Each row of a before or after table is a point. One or more steps were done to the points. Then noise was added and the rows were shuffled. The steps act on columns, c1 being the first. Write out the steps. A step turns or swaps two columns, mirrors them in a line or flattens them onto one, adds a multiple of one to another, or multiplies or shifts one. Angles are multiples of 10 degrees, from the lower column toward the higher: turns from -170 to 170, lines from 10 to 170 but not 90. Use the fewest steps. Two steps may share a column if one is a turn and the other turns, adds or multiplies; they go together, in the order done. Otherwise the lowest column goes first.
(in the rows, 128 means zero)

Before (9 x 3):
[[140  92 104]
 [154  71 141]
 [126 137 151]
 [109 112  99]
 [113 153 132]
 [135 152 141]
 [105  68 153]
 [127 144 153]
 [168 144 142]]
After, 9 rows:
[[138 187 140]
 [121  91  91]
 [146 145 145]
 [144 173 118]
 [101  58 120]
 [161   9 134]
 [114  11 150]
 [107 160 163]
 [144 161 144]]
Steps: mirror c1 and c3 in the line at 70 degrees; multiply c2 by 2

Before (13 x 8):
[[154 133 145 110 122 135 119 119]
 [191 140 136 118 115 136 156 150]
 [105 106  87 109 115 149 125 153]
 [103 141 128 181 114 147 131 148]
 [141 140 102 123 124 141 131 137]
 [101 126 126 165 134 136 151 150]
 [ 99 123 142 115 136 166 135 119]
 [130 138 129 110 133 138 160 149]
 [104  77  59 122  96 132 143 153]
 [118 138  84 107 116 136 147 105]
 [129 134 134 110 127 158 127 149]
 [121 132 133 112  71 140 157 130]
 [ 97 127 119 116 138 131 107 143]]
After (13 x 8):
[[187 141 150 151 123 136  94 130]
 [118 130 136 136 192 152 121 142]
 [ 97 127 115 141 125 137 151 132]
 [143 139 115 138 129 139 124 128]
 [129 136 138 153 132 143  96 138]
 [127 136 142 152 128 164 128 141]
 [ 97 124 123 137 143 115 109  84]
 [102  77  10 155 176 129 128 124]
 [104 139 138 128 156 119 133  72]
 [100 121 137 123 138 176 123 144]
 [151 132 147 128 113 147 136 152]
 [107 105  66 156 149 156 140 137]
 [113 142  94 115 151 148 116 156]]
Steps: add 0.5 times c1 to c5; turn c5 and c7 by -160 degrees; add 1 times c2 to c3; turn c4 and c8 by -110 degrees; add 0.5 times c8 to c6

Before, 11 rows:
[[144 128 129 105 156 127 159 115 155 105  83]
 [126 121 150 115  92 101 138 126 142 105 170]
 [157 165 156 168 105  76 129 149 125 137 155]
 [165 116 158 137  79 149 149 151 146 114 128]
 [140  93 114 153 118 116 121 166 175 104 152]
 [136 179 132 124 107 111 141 175 155 147 120]
 [133 151  67 147 158 117 119 164 140 119 164]
 [107 106 136 119 165 153 135 188 141 127 106]
 [122 120 147 120 147 129 106 157 111  97  55]
 [129 114 126 135  95 145 156 147 160 165 111]
 [145 153 140 159 100 161 151 107 192 139 113]]
After:
[[248 165  34 112 157 116 119 168 117 118 148]
 [126 168 140  90 107 101 140 151 112 148  95]
 [132 108 125 118  95  96 157 138 144 165 120]
 [ 99  98 125  77 166 116 134 157 153 127 120]
 [116 142 159 164 100  64 151 132 161 140 103]
 [ 88  85 154 101 146 145 106 146 129  97  69]
 [ 92 174 195 137 105 131 129 171  75 138 132]
 [136 106 142 124 156 101 159  92 127 106  89]
 [ 84 143 162 122  91 114 139 114 102 105 167]
 [ 93 117 205 116  78 110 149 142 148 115 133]
 [163 110 114 115 117  81 121 174 117 104 166]]
Steps: multiply c3 by 2.5; turn c1 and c3 by 50 degrees; turn c2 and c11 by -30 degrees; turn c4 and c8 by 50 degrees; add -0.3 times c7 to c8; turn c6 and c9 by 90 degrees

Before:
[[165 125 195 170 165 114 147 156 116 148 132 116 173 189]
 [121 205 117 166 100  58  64  87 145  45 143 174 117  48]
 [128 103 188 123 147 179 110 163  95 170 119  89 155  92]
 [ 72 130 139 120 153 157 162 145  93 126  55 115  88 105]
 [113  92 187 165 226 161 112 105 119 155 117 122 170 147]
 [129 210 116 184  77 108 133  73 177  91 138 228 117  29]
 [111  48 192 163 192 123 138 199 146 152  83 126 156 124]
 [121 180  79 210  64 130  65 105 162  72 126 202 114  92]]
After (8 x 14):
[[116 133  66 134  87 129 141 152  99 129 120 133 188 143]
 [ 71 108 125 150 106 133 103 142  81 140  56 136 134 104]
 [160 118  65 130  90 109 100 142 118 121 113 114 115 208]
 [130 126 162 137 214 166 207 129 170 126 102 168 135  71]
 [105 153  75 155  11 124 108 159 144 134  74 120 138 134]
 [132  93 135 128 231 168 113 108 178 127 131 181 169  27]
 [145  84 130 126 211 120 193 120 143 129 125 125 173  57]
 [107  88  64 133  36 131 131  74 122 132 101 144 143 178]]
Steps: flatten c1 and c10 onto the line at 170 degrees; turn c2 and c5 by 140 degrees; turn c5 and c8 by 20 degrees; turn c3 and c7 by -170 degrees; flatten c4 and c11 onto the line at 110 degrees; flatten c6 and c12 onto the line at 50 degrees; add -0.7 times c9 to c13; turn c13 and c14 by 50 degrees

Before:
[[126 151 128 117 144 106 133 137 133 140 117 113 117 148 119 122 126 130
  128 135]
 [109 129 111 121 120 132 142 132 123 137 120 137 120 153 125 109 128 126
  103 119]
 [103 152 114 119 136 111 144 126 128 128 140 123 110 134 121 117 134 127
  135 112]
 [113 117 108 133 120 154 119 136 143 155 127 129 134 135 144 117 131 113
  118 114]
 [120 133 131 120 129 116 145 134 118 127 133 112 114 152 131 125 133 106
  121 119]
 [133 136 159 148 146 140 151 163 155 108 150 127 146 118 122 127 135 139
  133 133]
 [118 152 130 118 132 125 143 118 123 143 104 127 115 153 138 124 139 123
  126 110]
 [142 171 122 133 136 117 153 131 137 126 139 117 113 136 128 114 140 127
  129 140]
 [134 152 134 167 139 140 144 145 147 108 141 114 156 120 107 137 131 132
  134 138]
 [142 122 128 150 146 137 160 155 160 104 130 125 145 125 122 138 131 131
  141 131]
 [105 129 116 129 117 139 131 141 142 134 111 133 132 124 152 128 117 112
  106 123]]
After:
[[110 101 133 142 132 124 143 117 124 144 150 134 116 156 137 135 137 122
   61 115]
 [112 108 126 131 116 131 132 142 142 134 145 130 132 124 153 130 116 115
  133 116]
 [143  86 122 121 135 115 155 133 134 126 118 133 112 135 125 136 141 125
    5 140]
 [132 106 127 140 145 109 134 137 133 140 135 136 116 148 110 127 124 130
   62 131]
 [120 116 148 136 129 109 142 133 118 128 121 130 115 152 126 135 136 107
  114 118]
 [137 111 132  87 139 123 133 147 147 109 123 105 158 120 112 144 129 134
   59 135]
 [108 109 112 134 134 117 147 126 127 126 114 137 111 134 117 130 132 126
   57 111]
 [137 146 127 105 145 131 147 156 162 103 131 117 147 125 124 155 130 131
  141 136]
 [112 131 120 122 118 139 130 139 142 155 132 110 134 136 151 115 131 112
  163 114]
 [133 126 150 105 147 133 147 160 154 109 109 116 147 118 128 143 135 140
  104 133]
 [113 102 111 134 121 138 154 132 124 136 134 129 119 152 126 122 128 128
  133 116]]
Steps: flatten c1 and c20 onto the line at 40 degrees; multiply c2 by 3; turn c2 and c19 by -110 degrees; add -0.7 times c18 to c3; turn c4 and c11 by 170 degrees; turn c6 and c15 by 20 degrees; turn c6 and c12 by -60 degrees; turn c7 and c16 by 40 degrees

Before (10 x 32):
[[134 123 138 120 117 160 139 130 128 135 134 138 128 132 102 120 139 136
  119 126 129 138 104 112 118 127 121 125 137 141 115 134]
 [120 128 146 112 133 115 147 122 126 135 123 140 135 116 143 161 123  78
  121 120 122 128 123 119 127 139 144 142 121 127 132 139]
 [125 148 131 135 113 134 115 135 119 125 146 127 117 103 110 122 121 108
  117 155 117 137 120 134 113 137 132 137 132 126 121 129]
 [109 137 142 128 131 126 136 125 115 148 112 146 126 135 149 118 131 143
  120 110 110 138 106 125 137 163 161 126 145 131 139 123]
 [121 132  92 133 132 140 132  85 128 137 121 149 138 120 131 143 103 114
  127 132 129 121 130 135 103 113 150 153 112 134 149 149]
 [129 170 118 120 115 103 148 143 137 132 124 122 125 128 107 100  99 116
  100 142 112 145 116 122 127 149 125 142 153 117 135 123]
 [139 140 122 131 116 131 121 130 116 134 102 149 117 127 103 151 141 112
  134 112 124 156 105 119 125 144 122 119 160 146 140 131]
 [101 126 147 135 117 119 116 126 147 135 146 144 132 115 113 116  98 113
  107 126 131 119 128 131 137 163 115 110 120 122 136 123]
 [133 116 113 147 101 103 135 134 119 146 113 155 122 130 107 116 146 148
  124 139 141 129 123 139 128 132 146 128 142 110 129 126]
 [120 148 140 163 139 129 104 131 135 125 127 136 144 122 119 140 125 123
  118 135 129 130 116 147 131  84 113 105 128 122 123 127]]
After (10 x 32):
[[109 137 110 126 125 124 137 127 114 151 112 144 128 175 105 118 130 144
  103 109 132 130 107 122 137 193 164 130 149 133 138 124]
 [117 128 110 145 132 116 147 121 125 134 123 140 132 155 117 164 130  77
  116 122 139 126 122 121 128 140 143 142 120 129 134 140]
 [139 140 130 123 109 133 124 132 117 133 103 149 117 168 143 150 140 112
  123 114 110 142 106 119 125 178 125 121 162 147 139 131]
 [100 125 115 134 122 118 116 122 146 136 149 144 133 156 148 114  98 113
   89 126 134 127 131 134 140 169 115 109 119 122 136 121]
 [129 171 124 145 110 100 148 143 136 132 122 122 124 169 134 102 104 118
   94 140 102 136 119 121 126 125 127 144 153 115 137 123]
 [119 133 156 131 135 139 132  85 130 135 122 151 137 160 116 144 104 117
  135 133 112 123 129 135 104  91 151 153 111 133 151 151]
 [132 124 119 131 115 158 138 129 128 136 134 140 131 172 156 120 141 136
  122 122 123 134 104 112 118 105 123 124 136 144 114 136]
 [134 114 149 107 109 103 134 135 120 143 112 156 120 172 148 116 137 149
  122 135 117 139 125 138 127 132 148 126 145 109 128 124]
 [124 149 120  99 134 131 104 129 135 127 125 137 147 162 139 138 114 122
  148 133 132 121 117 147 131   7 111 107 129 122 120 125]
 [125 147 117 123 111 133 113 140 120 123 146 124 117 140 144 121 120 108
  116 156 114 138 121 132 113 128 132 137 134 129 122 129]]
Steps: turn c3 and c21 by -140 degrees; turn c15 and c21 by 150 degrees; mirror c4 and c17 in the line at 100 degrees; flatten c5 and c22 onto the line at 150 degrees; shift c14 by 40; turn c19 and c26 by 40 degrees; multiply c26 by 3
